Rows are points. Examples show where two turns around zero, p and q, send a point. Write where each new point lands after one turn and then the other. Backwards means that the second turn is done in reverse. Each puzzle has new turns, and all numbers are rounded.

Turn p:
[-.03, -.27, -.14] => [.09, .17, -.23]
[-.27, .50, .38] => [.05, -.58, .36]
[.57, .20, .41] => [-.11, .24, .68]
[-.05, -.14, -.45] => [-.18, .11, -.42]
[-.22, -.29, -.19] => [.16, .05, -.38]
Turn q:
[-.28, .24, -.20] => [-.25, -.33, .07]
[-.05, -.28, .75] => [.13, .61, .50]
[.22, -.25, -.31] => [.34, -.12, -.28]
[.11, .29, -.25] => [-.22, -.16, -.29]
Where do these land?
p, then q: [.25, -.01, -.48] => [-.27, -.44, .15]
p, then q backwards: [-.09, -.30, .45] => [-.01, -.55, .06]
p, then q: [.06, .49, .39] => [.21, .42, .42]
p, then q backwards: [-.22, -.18, -.35] => [.37, .12, -.23]

Turn p:
[.09, -.48, -.23, .02] => [.10, .34, .34, .23]
[-.25, .32, .73, -.07] => [.34, -.63, -.25, -.36]
[-.03, -.29, -.12, .10] => [.05, .19, .27, .04]
[.50, .18, -.28, -.37] => [-.16, .20, -.44, .49]
[-.03, .09, .23, .27] => [.11, -.02, -.06, -.34]
[-.27, .18, -.33, .05] => [-.44, -.07, .13, -.05]
Turn q:
[.00, -.09, -.05, .07] => [-.08, .05, -.06, -.06]
[.59, .38, -.17, .48] => [.04, .42, .60, -.46]
[-.05, -.49, .55, .07] => [-.51, -.53, -.07, -.03]
[-.21, -.04, -.38, -.09] => [.13, .26, -.33, .09]
[.15, .03, .22, -.08] => [-.07, -.15, .21, .08]
[.04, -.03, -.43, -.20] => [.06, .40, -.14, .22]
[-.53, .25, .27, -.25] => [.43, -.47, -.21, .16]
Where do these land?
q, then p: [.16, -.47, .09, -.09] => [-.17, -.20, .38, -.23]
p, then q: [.22, .28, .41, -.25] => [-.26, .53, -.09, .02]
q, then p backwards: [-.37, -.01, -.13, .28] => [.18, .27, .30, .20]
p, then q backwards: [.13, -.32, -.29, .11] => [.36, .07, -.27, -.11]
q, then p backwards: [-.23, -.22, -.36, -.09] => [.44, .19, -.05, -.03]
q, then p backwards: [.09, .75, .28, .04] => [-.35, -.56, .46, .06]
